Rows are points. Examples show where two turns around zero, p and q, send a point. Write where each new point lands after one turn and then the other. Backwards means that the second turn is done in reverse. Each puzzle has new turns, and all numbers are rounded.

Turn p:
[-0.5 -6.1  2.8] => [ 2.4 -3.5  5.2]
[-1.7  1.6 -0.1] => [-2.2  0.8 -0.2]
[ 2.4  6.0 -0.3] => [-0.2  5.2 -3.8]
[-0.1 -1.4 -2.4] => [ 0.0 -2.5 -1.3]
Turn q:
[-1.0 -4.7  0.7] => [ 0.3 -3.6  3.3]
[ 0.2  1.0 -3.0] => [-1.9 -0.5 -2.5]
[ 2.1 -0.6 -2.1] => [ 0.3 -1.9 -2.3]
[-0.7  0.5  1.4] => [0.3 1.2 1.1]
[ 5.2 -1.9  2.7] => [ 5.9 -1.7 -0.7]
[-5.8  5.7  0.2] => [-4.9  6.4  1.1]
Where do these land?
p, then q: [-3.5  3.7  2.0] => [-2.8  4.3  1.9]
p, then q: [ 2.8 -2.0  6.4] => [ 6.3  3.5 -0.8]
p, then q backwards: [ 1.4 -1.9 -2.2] => [ 2.6 -1.6 -0.9]
p, then q: [-0.2 -0.6 -4.1] => [-2.1 -3.6 -0.2]
p, then q: [-0.7  3.6 -4.0] => [-5.1 -0.9 -1.4]
q, then p backwards: [ 0.2 -2.8  1.8] => [ 0.3 -3.1  1.2]

Turn p:
[-2.2  2.5  2.1 -0.5 -2.2 -1.7] => [-1.5  2.1  1.9 -3.2 -1.4 -1.1]
[-2.8 -0.5 -3.2  0.3  1.6 -0.8] => [ 1.2  0.7 -2.1 -1.7  3.5  0.2]
[ 0.0 -3.6 -1.3 -0.2  0.7 -5.2] => [ 1.8 -1.3 -2.1 -0.5  1.6 -5.4]
[ 2.7 -2.5 -1.5  5.4  0.8 -1.3] => [ 0.6  1.5 -1.0  5.5  2.5 -2.7]
[-3.8 -4.0 -1.1 -1.5 -2.7 -0.9] => [-2.9 -2.9 -0.8 -3.0  3.2 -2.2]
[ 5.6  5.7  0.2 -2.9 -0.6  5.5] => [-0.6  0.5 -1.0  2.2 -7.1  6.8]
[6.0 1.7 1.6 0.5 3.9 4.4] => [ 3.2 -0.7  1.2  5.6 -3.5  4.4]
[-5.5  0.8  3.2 -1.1 -1.4  0.0] => [-1.7  0.2  4.0 -4.9  1.1  0.1]
Turn q:
[-3.0 -1.6  1.6  3.9 -1.3 -4.1] => [-4.5 -5.0 -0.4  1.4  0.2 -0.5]
[ 1.9  1.0 -8.1 -2.8  0.9 -4.0] => [ 2.3  1.1 -2.2 -3.8  0.1 -8.3]
[ 3.3  0.5  1.3 -2.5 -2.4 -0.3] => [ 2.0  0.0  3.9 -2.1 -0.8  0.2]
[-2.9  0.8  1.5 -0.7 -1.0  7.0] => [ 0.3  3.4 -2.0  1.0 -3.4  5.8]
[-1.2  0.3  1.6 -3.2  0.0  1.4] => [-1.1  2.7  0.9 -1.7 -0.4  2.0]
[-2.6  0.2  5.9  0.3  1.5  1.0] => [-3.8  1.1  1.9  2.3  1.4  4.3]
[ 0.9 -2.8 -5.1 -2.2  2.2 -1.2] => [ 1.9  0.5 -3.4 -3.7  2.6 -3.2]
[-2.7  1.1 -0.8  2.6  2.6 -2.8] => [-3.3 -0.5 -1.8  2.7  1.3 -2.7]
[ 6.3  0.5  2.2  4.5 -2.6  3.0] => [ 6.1 -3.3  3.2  3.9 -1.0  2.4]
Where do these land?
p, then q: [ 3.9 -4.6 -3.0  1.9 -2.8 -1.8] => [-2.0 -4.2 -4.3  1.2  0.9 -4.2]
p, then q: [ 4.1  1.3 -3.9 -6.7  4.0  0.2] => [ 7.9 -2.2 -2.2 -4.3 -2.2 -0.5]
q, then p backwards: [-2.6  1.0  0.9 -6.0  0.4  0.8] => [-3.3  5.1  0.1  0.6 -2.8 -0.5]
q, then p: [ 4.6  1.2  4.4  1.8 -0.4 -1.6] => [ 1.2 -1.1  5.6  3.3 -0.3 -1.6]
q, then p: [-2.2  3.0  3.3  2.2 -0.3  5.2] => [-4.5  3.5  1.8  2.7  1.3  3.5]
p, then q: [-0.7 -2.5 -1.0  2.4 -0.8 -1.1] => [-1.8 -0.1 -1.0  1.3  2.3 -2.0]
p, then q: [-3.3 -3.0  2.1  2.6  2.1 -2.8] => [-1.5  0.5  3.2  0.9  5.2 -1.4]
q, then p: [ 0.7  0.6 -2.6  1.5  1.5 -3.5] => [ 2.3  0.7 -1.1 -0.4  1.1 -4.0]
p, then q backwards: [-4.5  2.9 -0.2  0.3 -3.7  4.5] => [-4.0 -2.0  5.1 -4.1  0.4  0.1]
